Every row gives one point. Each copy is the shape, with its points in the same order, stretched, turned, moved and blurred by noise. Is it also mirrored, or only turned?
In the rows, 128 means zero.

Shape:
[[150  87]
 [116  64]
 [109 136]
 [103 145]
 [183  99]
 [156 106]
 [153 121]
 [195 137]]
Copy 1:
[[ 81 138]
 [ 56 115]
 [123  99]
 [134  96]
 [101 163]
 [105 143]
 [116 145]
 [132 183]]
Copy 1 is: mirrored
Copy 2 (8 x 2):
[[130  86]
 [ 86  89]
 [119 153]
 [119 165]
 [171  83]
 [147 103]
 [150 116]
 [199 110]]
Copy 2 is: only turned
Copy 3, 8 rows:
[[134  80]
 [163  70]
 [155 142]
 [150 150]
 [101  99]
 [113 109]
 [116 124]
 [ 79 124]]
Copy 3 is: mirrored
Copy 4:
[[142  83]
 [111  67]
 [116 135]
 [112 138]
 [177  86]
 [147  98]
 [150 113]
 [189 118]]
Copy 4 is: only turned

Shape:
[[134 124 129]
 [177 160 145]
 [126 153  98]
 [ 97 121 173]
 [ 72 174  87]
 [ 83 125 107]
 [162 133 144]
 [171 167  76]]
Copy 1 (8 x 3):
[[118 127 142]
 [174 127 143]
 [126 157 104]
 [ 99 150 188]
 [104 201 104]
 [ 80 158 123]
 [150 118 148]
 [170 137  81]]
Copy 1 is: only turned
Copy 2 (8 x 3):
[[126 148 145]
 [155 191 145]
 [118 149 100]
 [ 81 152 169]
 [ 76 141  76]
 [ 89 126 121]
 [142 163 158]
 [168 168  89]]
Copy 2 is: only turned
Copy 3, 8 rows:
[[140 137 133]
 [163  80 148]
 [114 111 124]
 [132 156 181]
 [ 54 115 145]
 [ 86 157 134]
 [162 116 143]
 [125  77  93]]
Copy 3 is: mirrored
Copy 4, 8 rows:
[[141 124 149]
 [151 174 167]
 [109 143 125]
 [131  86 191]
 [ 57 131 122]
 [ 99  87 131]
 [165 142 161]
 [118 192  98]]
Copy 4 is: only turned

Shape (11 x 6):
[[173 160 100 158 128 142]
 [126 158 137 178 110 139]
 [157 122 147  95 157 192]
 [134 183 135 199 138 101]
 [127 111 191 108 117 110]
 [121 112 138 145 121 186]
 [102 135 192 142 140 124]
 [141 133 159 187 110 114]
 [144 133 161  90 163 172]
 [148 161 132 106 118 189]
 [ 90 165  83 176 141 126]]
Copy 1 (11 x 6):
[[168 138  86 166 130 151]
 [130 117 113 184  94 118]
 [133 106 152 136 141 217]
 [137 154 100 221 122  98]
 [122 108 198 129 134 111]
 [117  68 131 151 103 172]
 [ 97 113 180 178 123 120]
 [153 104 139 188 113  95]
 [118 122 164 140 145 202]
 [128 128 129 133  95 192]
 [ 86 132  54 180 127 124]]
Copy 1 is: only turned
Copy 2:
[[146 173  68 148 118 153]
 [117 136 105 165 122 168]
 [177 142 123  77 140 149]
 [ 84 167 100 193 134 162]
 [118 122 172 122 113  98]
 [164 103 111 117 135 165]
 [101 123 170 143 144 146]
 [129 136 130 194 124 138]
 [149 149 139  74 143 145]
 [154 151 103  88 106 180]
 [ 75 121  67 140 134 170]]
Copy 2 is: only turned
Copy 3 (11 x 6):
[[174 162 106 159 104 107]
 [122 145 119 180 140 117]
 [196 135 126 114 150 164]
 [114 194 141 195 124 101]
 [135  98 191 134 143 134]
 [144 117 105 146 148 174]
 [107 138 171 156 159 151]
 [130 130 151 194 125 126]
 [178 136 148  99 163 153]
 [181 124  97 122 163 116]
 [ 85 180  86 145 109 118]]
Copy 3 is: mirrored
Copy 4, 11 rows:
[[150 177 114 166 122 110]
 [122 167 105 154 124 169]
 [165 117 194 106 132 113]
 [148 175  55 157 151 173]
 [133  80 116  83  85 177]
 [112 128 168 147 128 150]
 [136 102 109  95 136 201]
 [133 132  86 165 101 185]
 [168 111 174  83 137 128]
 [141 169 178 107 119 117]
 [ 97 171  72 153 185 138]]
Copy 4 is: mirrored

Shape:
[[162 103  90  88 126 167  74 152]
 [129 142 111 154 109 137 141  97]
 [160  84 106  81  70 199 108 187]
 [138 153 137 134 120  97 154 123]
 [141 135 107 118 152  84 164 116]
 [ 68 159  82 164 141 108 154 109]
 [182 116 110 119  93 200 161 164]
 [136 134 148 109  93 115 135 122]
 [142 159 114 191 124  97 118  97]
 [129  79 148 117 148 193  98 154]
 [146 165 120  51 143 157 111 121]
 [127 119 111 146 128 100 132  49]]
Copy 1 (12 x 8):
[[165  46 119 118 138 162  87 115]
 [135 142 142 172 105 136 139 122]
 [195  38 112  96 119 167 162 106]
 [131 176 142 138 149 131 138 126]
 [123 170 117 146 173 155 111 161]
 [ 64 178  90 175 117 127 117 114]
 [215  89 121 158 134 162 167 105]
 [142 151 163 107 120 147 149 128]
 [114 151 153 186 128  86 120 117]
 [138  70 156 156 154 189 138  79]
 [161 124 131 100 131 201  63 107]
 [109 152 170 172 105 154 112 168]]
Copy 1 is: mirrored
Copy 2:
[[100 117 131  99  87 145  53 142]
 [137 141 134 161 100 137 171 132]
 [111  81 148  96  49 154  94 208]
 [154 157 157 151 118 104 158 144]
 [149 155 128 112 125  90 153 116]
 [ 82 143 115 130 133 124 207 102]
 [161 122 137 108  91 162 149 210]
 [150 125 172 143  79 104 144 140]
 [127 159 127 194 121 106 142 125]
 [114  54 139 125 145 152  96 164]
 [124 161 176  67 107 151  94 118]
 [156 112 116 173 108 113 139  68]]
Copy 2 is: only turned
Copy 3, 12 rows:
[[210 130 100 157 124 141 101 104]
 [105 135 119 144 137 145 164 126]
 [195 120 126 140  47 154  83 119]
 [114 163 160 147 156 139 144 149]
 [145 180 135 135 164 109 159 145]
 [ 65 143  99 121 167  90 142 151]
 [158 136 119 154  59 179 139 152]
 [131 152 168 129 126 155 136 115]
 [ 93 141 133 189 181 131 148 134]
 [181  67 120 111 117 143 111 143]
 [170 182 111 106 149 196 120 104]
 [119 133 124 142 168 114 190  80]]
Copy 3 is: only turned
Copy 4:
[[141  77  77 130 152 145 176 168]
 [151 161 122 131 127 126 115 111]
 [167  63  79 186 169 116 182 125]
 [129 142 158 123  98 102 135 123]
 [115 146 153 102  83 137 167 114]
 [ 86 222 122 151 106 134 133 120]
 [210 101 119 186 152 140 169 116]
 [135 118 139 120 128  82 134 112]
 [130 151 134 112  84 127  80 139]
 [132  83 140 164 198 166 137 156]
 [159 137 110  98 166 101 198 176]
 [124 158 126  72 117 140 103  89]]
Copy 4 is: mirrored

Shape:
[[119 121 162 167 172 131 100  89 159]
 [ 94 128 124 118 126 175 101 137 123]
 [ 75 124 137 113 114 131 131 162 120]
 [125 132 107 119 114 124 130 106 122]
 [111 104 136 100 123 162 111 146 156]
 [130 156 121 100 141 112 114 129 130]
 [111 156  98  96 126 131 166 139 156]
 [181 130  80 165 192  85  90 103 131]
 [103 156 139 100 137 157 139 160 118]
 [109  95 114 138 203 122 100  93 135]
 [132  86 131 174 181 125 101  85 109]
 [116 124 147  99 112 144 159 177 146]
 [ 91 132 125 145 130 168 136 157 149]
 [135 148  91 139 151  69 104 126 163]]
Copy 1 (14 x 9):
[[114  76 142 144 179  99 134 132 118]
 [112  84 104 142 127 169  91 110 119]
 [ 77 104  93 156 110 132 117 105 135]
 [137 133 123 121 124 132 152 128 102]
 [128  78 107 113 106 139  98 112 153]
 [102 124 155 128  85 119 120 113 107]
 [ 86 126 137 111  91 146 146 152 156]
 [144 136 184  90 144  65 103 147  64]
 [ 69 122 142 141 111 160 109 106 143]
 [102  81 136  85 169  95 111 126  83]
 [130 108 129 102 212  99 130 114  78]
 [ 88 115 122 121  97 133 128 115 196]
 [ 98  98 101 148 147 157 109 137 162]
 [126 114 153 133  87  66 136 165 102]]
Copy 1 is: mirrored
Copy 2 (14 x 9):
[[111 153 194 125 137 117 153 175 132]
 [ 95 160  97 134 110 138 128 140 135]
 [116 131  92  94 108 125 133 125 105]
 [139 133 122 133 133 110 160 121 131]
 [107 166 114 115 110 138 123 111 128]
 [123 124 139 134 130  92 129 124 118]
 [128 136 122 126 142 100 156  97  84]
 [164 134 167 128 200  79 122 144 144]
 [107 132 108 134 107 125 118 131  97]
 [152 170 163 109 146  85 131 163 124]
 [159 155 159 117 146 118 131 177 147]
 [123 132 109 105 113 142 122  95  90]
 [100 155 106 115 135 147 140 131 104]
 [136 123 160 100 182  68 149 115 120]]
Copy 2 is: mirrored
Copy 3:
[[170 109 112 124 170 105 166  41 126]
 [157 128 107 133 134 182 101  86 120]
 [136 138 126 139 158 145  88 124 121]
 [137 134 124 109 118 139 131 135 145]
 [142 111  80 148 169 159 113 110 134]
 [147 164 101 133 130 143 149 124 114]
 [ 88 166 109 127 142 148 132 120 142]
 [130 136  85 119  75  82 175  83  90]
 [131 153 127 151 139 178 121 100 112]
 [134 104 101 102 162 127 160  58  85]
 [157  77 138 113 129 107 153  63  95]
 [109 132 114 173 159 150 107 129 137]
 [116 135 115 146 142 146  94  65 137]
 [125 170  73 119 127  75 147 115 119]]
Copy 3 is: only turned
Copy 4 (14 x 9):
[[172 100 163 127 157 190 142 130 171]
 [107 125 139 150 166 154 128 138 115]
 [104 134 142 160 129 125 148 116 110]
 [119 125 104 113 136 154 132 113 143]
 [121 143 167 133 157 148 128 152 107]
 [137 121 112 137 123 136 120 138 144]
 [105 131 113 126 108 130 156 159 124]
 [137  86 113  70 123 148  86 109 249]
 [120 128 120 161 143 115 145 146 114]
 [140 136 142 122 154 180 122 120 218]
 [143 115 135 100 175 177 123  89 215]
 [118 141 153 140 133 105 153 151  93]
 [ 99 111 158 140 151 137 153 142 118]
 [121 101 125 106  82 148 106 127 189]]
Copy 4 is: only turned
